Every row gives one point. Each copy is the shape, with its points in the same order, stretched, turned, moved and blurred by noise. Say if it was mirrored as well.
(in the rows, 128 means zero)

Shape:
[[ 98  96]
 [106 136]
 [128 143]
 [162 147]
 [109  90]]
Copy 1:
[[111  83]
 [144 108]
 [139 133]
 [122 180]
 [ 97  95]]
Copy 1 is: mirrored
Copy 2 (5 x 2):
[[ 71 111]
 [114 153]
 [145 148]
 [192 126]
 [ 83  93]]
Copy 2 is: only turned

Shape (8 x 3):
[[ 80 151 124]
 [113 141  91]
 [102 116 135]
 [141 124 166]
 [163 143 151]
 [ 97 138 127]
 [151 131 105]
 [117  96 166]]
Copy 1:
[[143 146  72]
 [186 119  78]
 [113 115 100]
 [ 91 126 161]
 [126 127 181]
 [139 131  96]
 [159 102 140]
 [ 61  98 126]]
Copy 1 is: only turned
Copy 2 (8 x 3):
[[186 128 127]
 [180 164 133]
 [132 127 121]
 [ 65 101 162]
 [ 77 116 183]
 [162 132 134]
 [126 160 156]
 [ 78 107 127]]
Copy 2 is: mirrored

Shape, 7 rows:
[[159 147 141 133]
 [138 125 136 118]
 [126 117 123 128]
 [ 68 147 183 147]
 [ 69 176 193 106]
 [109 135  99 142]
 [ 91  93  92 142]]
Copy 1:
[[ 98  84 128 103]
 [110 122 144 103]
 [113 131 143 123]
 [191 120 142 161]
 [204 124  98 131]
 [112 136 106 156]
 [125 184 154 167]]
Copy 1 is: only turned
Copy 2, 7 rows:
[[114 133 165 118]
 [114 128 142 115]
 [130 128 131 130]
 [ 86 186 120 166]
 [ 45 149 122 184]
 [133 122 138 165]
 [168 142 101 153]]
Copy 2 is: mirrored

Shape, 14 rows:
[[ 97 130 149 101 138 110 115  93]
 [100 124 188 146  77 153 156  98]
 [166  71 121 108 146  69 132 116]
 [121  95 134 147 139 174 161  79]
 [138 208 139  90 135 140 111 103]
 [169  89 132 159 158  68 148 130]
 [143 120 151 118 127 117  91 175]
 [165 127  91 119 148 187 121 190]
 [ 81 161 132 115 107 124 132 161]
 [192 102 165 181 105 135 111  99]
 [106  95 152 139 165 119 106  81]
 [189 135  77 140 151 121 101 107]
 [136 145 151 131 150 119 180  96]
 [176 135  97 131 132 131 109 198]]
Copy 1:
[[133 107 128 108 121 118  99 123]
 [ 69  98 125 175 157 185  90 108]
 [154 127 111  66 162  60 144 162]
 [103  90 122  87 130 135 152 126]
 [175 172 130 113 117 182 101 133]
 [142 129  96  94 176  79 154 123]
 [145 152 166 187 157 108 153 128]
 [152 185 185 132 134 107 229 152]
 [106 156 150 157 122 129 120 108]
 [124 106 105 180 176 158 146 136]
 [131  69 121 115 125  98 128 111]
 [180 154 106  84 120 103 184 165]
 [132 135 101  73 154 149 112 112]
 [157 195 160 153 149  99 206 147]]
Copy 1 is: mirrored
Copy 2:
[[148 149 104 140 127 154 136 113]
 [182 134 165 114 128 152 120  93]
 [127 105 103 161 131 125 180 121]
 [142  94 141 104 128 169 120 123]
 [158 177  99  78 115 127 143 147]
 [127 107 125 155  88 122 174 118]
 [154 152 120 161 116  90 126 141]
 [126 135 134 116 128  87 115 190]
 [138 188 149 136 120 124 119 129]
 [167  96 128 108  98 106 133  96]
 [141 111 101 150 107 158 124 106]
 [105 115  92  94 109 100 147 133]
 [154 131 138 108 100 163 165 128]
 [125 150 131 132 111  65 135 164]]
Copy 2 is: only turned

Shape, 12 rows:
[[107 136 130 108 118 118 118  89 141]
 [120 117 134 158  86  95 112  84 147]
 [159 125 154 127 110 151 153 159 172]
 [ 76  60 120 117 122 136 113 159  91]
 [113  88 104 135 120 165  77 138  79]
 [183 130 122 125 113  96 159 177 156]
 [102  92 125 158 130 142  85 149 102]
 [124  58 126 140 115 157 116 126  62]
 [112  80 123 126 150 134  99 122  84]
 [ 84 153 122 165 119 107 149  75 120]
 [ 96 155 176 148 123  86 119  75 126]
 [177 100 122 147 142 114 164 149 188]]
Copy 1, 12 rows:
[[142  81 146 143 162 150 137 132 152]
 [126 126 176 146 163 163 127 171 183]
 [119 145 164 138 123  94 172 136 143]
 [120 119 100 126 137 116  72  84 177]
 [169 175 100 114 134 103  84  89 145]
 [ 99 148 138  82 131 106 158 139 129]
 [137 164 132 113 126 112  67 111 151]
 [138 176  94 143 128 126  71 116 135]
 [144 144 101 117 125 143  64  97 122]
 [110 103 177 177 201 161 123 158 131]
 [132  83 166 171 146 177  87 184 135]
 [ 82 157 181 102 132 145 164 125 115]]
Copy 1 is: only turned
Copy 2:
[[125 113 139 132 124 130 125 128  83]
 [108  99 151 120 109 148 155 147  95]
 [103 153 136 101  96 106 123 112 150]
 [118  49 126 137 129 120 113  83 170]
 [113  59 111 142 158  92 159 110 151]
 [115 149 101  63  98 146 115 116 142]
 [112  65 140 122 154 107 151 128 161]
 [131  62 104 154 125 109 162 113 169]
 [158  74 125 134 153 109 159 120 139]
 [125  87 139 130 110 129 103 179 102]
 [141 126 159 145 146 153 142 185  98]
 [133 131 136  48  69 120 126 124 127]]
Copy 2 is: mirrored
Copy 3, 12 rows:
[[130 126 110 113 175 161 132 141 138]
 [121 125 138  98 182 202 167 137 159]
 [149 172 138 121 112 147 104 110 131]
 [ 94  88 173 161 108  97 112 164 197]
 [135  53 178 156 125 117 125 154 140]
 [162 196 139 131 106 111 130 105 165]
 [102  76 171 155 111 128 144 139 146]
 [137  52 172 135 105 135 122 158 171]
 [122  65 143 134 114 121 135 138 153]
 [114 125 106 114 145 179 172 170 140]
 [ 99 113  82 119 157 214 184 121 142]
 [151 189 136  84 105 122 124 105 140]]
Copy 3 is: only turned

Shape:
[[107 131 119 112 136 134 124 146  80 139 127]
 [165 140 134 100 114 131 126 120 126 142  51]
 [118 151 112 149  89 146 135 152 147 134 164]
 [177 126 162  99 151 144 115 128  98 125 131]
 [ 99 149 173 109 108  77 144 149 132 114 131]
 [130 135 118 154 146 148 144 166 154 136 150]
 [106 231 114 138 118 120 120 153 102 134 163]
 [112 126 151 109 135 145 153 159 139 140 154]
 [108 174 224  99 119 108 127 124 148 124 133]
 [115 129 114 109 146 153  84  11 145  58 121]
 [121 130 120 121 135 118 136 152 135  96 155]
 [114 164 120 121 145 128 145 114 118 102 117]
 [147 129 121 101 148 136 154 116 134 139 165]
 [103 126 146 226  85 100 126 103 114 138 139]
 [ 99 120 111 129 132  69 114 151 148 144  96]]
Copy 1 (15 x 11):
[[100 134 124 101 151 142 113 161 125 128 117]
 [132 133  83 150 127  97 106 136  83 171 115]
 [157 127 135 133 125 137 110 120 134  69 141]
 [136 148  99 134 162 118 178 164 116 138 103]
 [148  69 126 128 132  92 126 168 137 105  99]
 [144 140 161 122 155 114 139 116 129  87 155]
 [143 107 117  99 131 177 103 162  72  50 135]
 [124 123 132 139 170 110 141 136 161  89 127]
 [146  61 130 177 151  94 148 181 130  91  84]
 [ 86  69 121 167  43 167 172  93 129 204 108]
 [124 117 128 104 127 106 156 125 142 108 117]
 [121  96 116 110 126 142 137 131  96 140 108]
 [119 112  92 125 152 136 157 132 149 131 161]
 [215 105 195 121  98 148  78 167 130 151 130]
 [113 107 149 106  99  73  83 149 119 145 161]]
Copy 1 is: only turned
Copy 2 (15 x 11):
[[154 128 117 135 140  91 137 126 119 158 136]
 [170 156 133 138 150 176 139 127 194 128 154]
 [134 148 104  71 151 119 140  87 127 130 119]
 [ 97 132 159 130 159 125  91  93 152 156 152]
 [113 145  56 116 127 145 136 160 152 175 141]
 [108 137 116  98 166  93 119  92 126 101 136]
 [153 105  61 122 169 143 118  87  59 147 155]
 [103 154 105  87 129  81 116 111 138 145 163]
 [ 69 145  76  91 141 165 140 147 140 179 201]
 [ 78  97 199 111  50 179 160 144  94 116  79]
 [101 130 104 125 116 104 110 110 132 136 105]
 [136  98 105 124 116 136 125 125 116 136 134]
 [122 153 138  91 111 113  69 106 117 133 131]
 [135  90 128  36 210 170 208 171 138 142  73]
 [154 173  95 153 139 147 157 183 150 112  99]]
Copy 2 is: mirrored
Copy 3 (15 x 11):
[[125 113 148 129 101 167 116 140 148  65 120]
 [108 103  71  92 104 154 114 179 152 126 112]
 [138 114 144 166 139 103 106 108  95 124 104]
 [149 126 119 108 133 182 138 182 177 141 136]
 [202 137 123  93  81 162 100 123  86 123 147]
 [131 155 139 156 130 109 120 110 142 127  94]
 [191 107 149 177  97  99  55 120 121  70 162]
 [154 145 157 113 131 165 103 119 120 125 111]
 [226 127 105  55 120 173  86 101 102 147 185]
 [ 62  53 177  77 134 138 141 135 138 204 172]
 [152 134 159 135  98 139 120 142 119 138 110]
 [131 120 150 116 100 126  96 143 133 115 141]
 [119 150 173 146 139 170 100 158 139 161 135]
 [126 136  89 162 152  69 175  70  91 101 158]
 [119 140 112 139  54 151 127 107 131 110 106]]
Copy 3 is: mirrored
Copy 4 (15 x 11):
[[153 118 122 123 104 128 114 166 131 158 140]
 [158 169 103 104 151 106 182 159 132 100 108]
 [130  63 127 139 167 125 109  99 157 117 122]
 [ 99 171 130 119 129 140 141 187 173 125 118]
 [124 140 146 107 170  98 129 128 107 192 127]
 [125  91 133 130 112 140 122 109 153 128  92]
 [151 119 113 121 173 121  51 109 206 154 144]
 [113  90 124  92 129 141 132 140 140 147 121]
 [ 76 172 145  73 178 111 147 121 158 187 152]
 [ 97 234 120 138 143 172  86  95 110  49 184]
 [118 126 127 141 148 141 101 127 131 150 100]
 [143 170 128 103 138 128  78 132 139 113 121]
 [124 132 152  90 137 163 112 155 159 106 115]
 [160  88 209 164 135  80 135  92 148 135 157]
 [180 127 125 158 127 122 170 107  99 187 101]]
Copy 4 is: mirrored

Shape:
[[103 135 104 107  91 135 142 117 168 105 112 153]
 [128 142 148  92 148 139 158 150 161 167  96 128]
 [155 157 120 108  77 162  80 139 123 114 173 104]
 [119  93 131  96 147 146 111  81 151 172 129 112]
 [ 84  92 120 119 130 163 111  93 126 148 106 122]
 [166  80 113 127 147 144 156 134 120 105 125 107]
 [152  97 175  90 128 143 156 122 171 106 110 142]
 [141  78 130 129  97 108 106 136 163  96 173 156]
 [101 135 137 153  75 159  99  98 123 120 137 158]
 [129 154 117 121 134 174 155 115 137 173  90 137]
 [ 93 131 136 155  90 168 122 152 116 140 123 111]
 [119  96 150 152 142  97 101 131 174 135 111 141]
 [104 137 152 157  88  94 120 102 119 149 100 130]
 [ 84 110 115 144  97  98  86 124 147  95  97 107]
 [104 154 164 138 112 148 152 105 188 126 130 158]
 [ 84 120 110  93 153 148 158  78 135 137 151 127]
 [111 135 141  98  98  97 120  92 115 109 170 169]
 [154 134  96 118  71  93 162 132 133 139 143 121]]
Copy 1, 18 rows:
[[148 131  75 133 162  88 143 189 123  89 122 136]
 [123 169 166 156 103 102 136 152 133  97 148 145]
 [ 61 116  91 153 215 138 106  94 124 155  96 172]
 [101 144 165  78 159  91 116  98 174 124 142  97]
 [120 138 111 112 145  73 109 100 155 120 137  93]
 [115 140 115  81 116 150 151 115 127  98 139 112]
 [146 150 159  90 149 136 133 181  99  52 112 129]
 [144  99 111  48 178 149 137 148 132 118  89 153]
 [133 128  83 161 177 120 116 130 144 134  73 117]
 [110 186 125 188 111  83 136 143 170 110 137 115]
 [134 117  83 197 142 112 124  79 126 137 113 147]
 [179 119 139  74 122 158  99 135 156 109 111 141]
 [183 137 105 168 163 164 114 115 158 145 112 126]
 [181 106  52 112 166 136  77 122 127 124 140 133]
 [160  93 132 156 137 123 145 185 143  83 100 129]
 [102 110 141 109 131  56 173 143 145 124 142  70]
 [123 128 138 110 200 126 153 179 118 159  83 112]
 [136 130  81 141 182 147 191 133 159 153 128 154]]
Copy 1 is: only turned
Copy 2:
[[155 106 154 170 113 160 130 121 127 119  72 140]
 [132 119 172 178 126 120 105 139 130 115 178 169]
 [112  86 155 105 144 101 163 175 186  93  77 138]
 [ 68 133 155 203 190  87 161 134 129 131 151 132]
 [ 56  94 126 169 159 142 176 140 130 160 125  98]
 [ 83 156 117 100 149  95  82 106 132 130 136 138]
 [128 164 133 190 109  74  71 152 110 122 136 146]
 [152 130 106 146 162  82 131 127  99  85  72 122]
 [121  87 123 141 137 167 176 180 137 141  68  67]
 [110 105 170 155 153 167 104 157 147 151 143 134]
 [107  48 127 109 123 152 164 155 169 150 123  90]
 [140 127 110 155 151  89 163 142  94 146 143 153]
 [124 117 175 138 127 150 198 138  98 158 134  86]
 [113  87 126 119 106 125 220 117 116 163 103 146]
 [186 130 133 200 109 141 122 163 153 131 112 125]
 [ 95 146 149 205 142 165 157  93 157  97 119 118]
 [137 160 161 182 120 165 186 126  97  61  72  87]
 [155 126 215 122 160 129 119  81 115  91  99 125]]
Copy 2 is: mirrored
